Each row of a before or after table is a point. The points were changed in one or more steps. Then noise was added and the rows were shuffled. The steps act on columns, c1 being the first. Name the steps. A step turns or swaps two columns, mirrors them in a line or flattens them onto one, adds a multiple of one to another, or multiplies or shifts one. Angles are multiples of 10 degrees, from the lower column toward the higher: turns from -170 to 170, lines from 10 to 170 but not 90. Use the fewest steps. Two steps may share a column if one is a turn and the other turns, adds or multiplies; they go together, in the order done. Otherwise the lowest column goes first.
In the rows, zero is written as 128.

Before (9 x 3):
[[ 96 157 104]
 [156 136 121]
 [135 167 118]
 [163  96 145]
 [156 159 131]
 [115 135 125]
 [166 155 136]
 [131 144 132]
 [121  94 154]]
After (9 x 3):
[[163  96 193]
 [155 159  85]
 [166 155  96]
 [ 96 157  61]
 [157 137 109]
 [131 144 109]
 [134 167  59]
 [122  93 205]
 [114 137 115]]
Steps: add -1.5 times c2 to c3

Before (9 x 6):
[[168 188 164 123 103 135]
 [ 88  85 129  85 101 134]
 [149 149 112 147 127  96]
 [126 103 158 120  98 103]
 [140 189 146 132  93  82]
 [150 128 174 133  67 159]
 [164 119 158  99  96 125]
 [132 117 127 169 188  62]
 [118 117 158 137 182 119]]
After (9 x 6):
[[150 128 173 128  68 157]
 [117 117 158 130 183 120]
 [148 149 111 126 128  96]
 [125 103 158 127  98 103]
 [167 186 166 127 102 135]
 [165 118 158 128  95 124]
 [139 190 146 128  93  83]
 [131 118 126 128 188  61]
 [ 88  85 131 129 102 135]]
Steps: multiply c4 by 0

Before (13 x 9):
[[118 165  93  97 154 127  54 118 113]
 [172 104  67 127 149 109 142 154 126]
 [166 146 119 142 156 131 163 163  81]
 [166  86 196 125 117 143 118 155  82]
 [138 182 169 140 110 139 160 184 107]
 [155 137 139  76  97 119 106 151 151]
 [132 168 116 105 127  72 126 126 162]
 [158 119 122 152 141 106 126 134 113]
 [ 85 107 132  93 170 120 104 167 132]
 [188 101 120 157 167 120 135 173 148]
 [127 127 204 109 182 143 137  86 164]
 [ 87 133  89 112 110 129 126  64 168]
 [158 143 103 136 102 124 105 151 118]]
After (13 x 9):
[[ 89 131 197 125 127 144 105  78 170]
 [106 202 170 139 141 140  89 145 123]
 [135 146 116 107 130  74 150 164 104]
 [162 138  93  97 113 126 175 165 185]
 [ 86 157 103 136 140 124 138 128 152]
 [199 153 134  93 111 120 148  90 139]
 [ 95 139  64 127  93 109 115  93 122]
 [ 93 128 121 152 101 105 120 118 141]
 [ 73 154 122 157  66 121 137  81 111]
 [157  92 204 110  81 143 143 150  94]
 [116 153 140  77 158 121 161 124 126]
 [167  75  92 111 161 127 155 165 100]
 [ 96 167 118 141  86 131  71 126 141]]
Steps: add 0.5 times c4 to c1; turn c1 and c5 by -160 degrees; mirror c2 and c8 in the line at 30 degrees; turn c7 and c9 by -140 degrees

Before (10 x 12):
[[ 96 154  84 122 131 105 122 153 124 137 114 155]
 [134 151 148 116 133 144 127 110 149 104 163 126]
 [111  91 141 158 104 154 150  93 119 104 163 139]
 [137 135 153 116 103 100 133 108 137 110 125 113]
 [ 88 144 144 139 176 141 122  91 106  96 116 152]
 [117 149 157 192 154 111 154 115 149 142 126 101]
 [163 130 128 121 167 113 173 163 147 117 125 104]
 [ 84 134 134 178 115 126 176 145 112 116 101 138]
 [156 164 121 146 171 146 162 126 112 109 111 106]
 [138  86 145 171 117 120 155 158 132  88 111 167]]
After (10 x 12):
[[132 106 129 123 171 149 215 126 166 160 114 149]
 [157 177 120 122 104 207 182  93 137 127 163 114]
 [136 102 179 127 132  67 112 151 137  96 115 118]
 [144 100 109 149 135 171 127 111 120 145 163 121]
 [121 121 118 146 167  63 240 162 117 164 126 151]
 [123 142  89 173 152 130 192 115 184 111 126 144]
 [155 189 124 136 116  73 194 157 142 154 111  84]
 [175 122 123 112 179 197 112  92 153 108 115 100]
 [164 144 124 129 114  99 252 147 176  97 101 116]
 [137 116  98 134 105 131 141 110 117 146 125 132]]
Steps: turn c1 and c10 by 120 degrees; turn c2 and c4 by -150 degrees; turn c4 and c9 by -110 degrees; turn c3 and c12 by -160 degrees; add -1.5 times c8 to c6; multiply c7 by 2.5
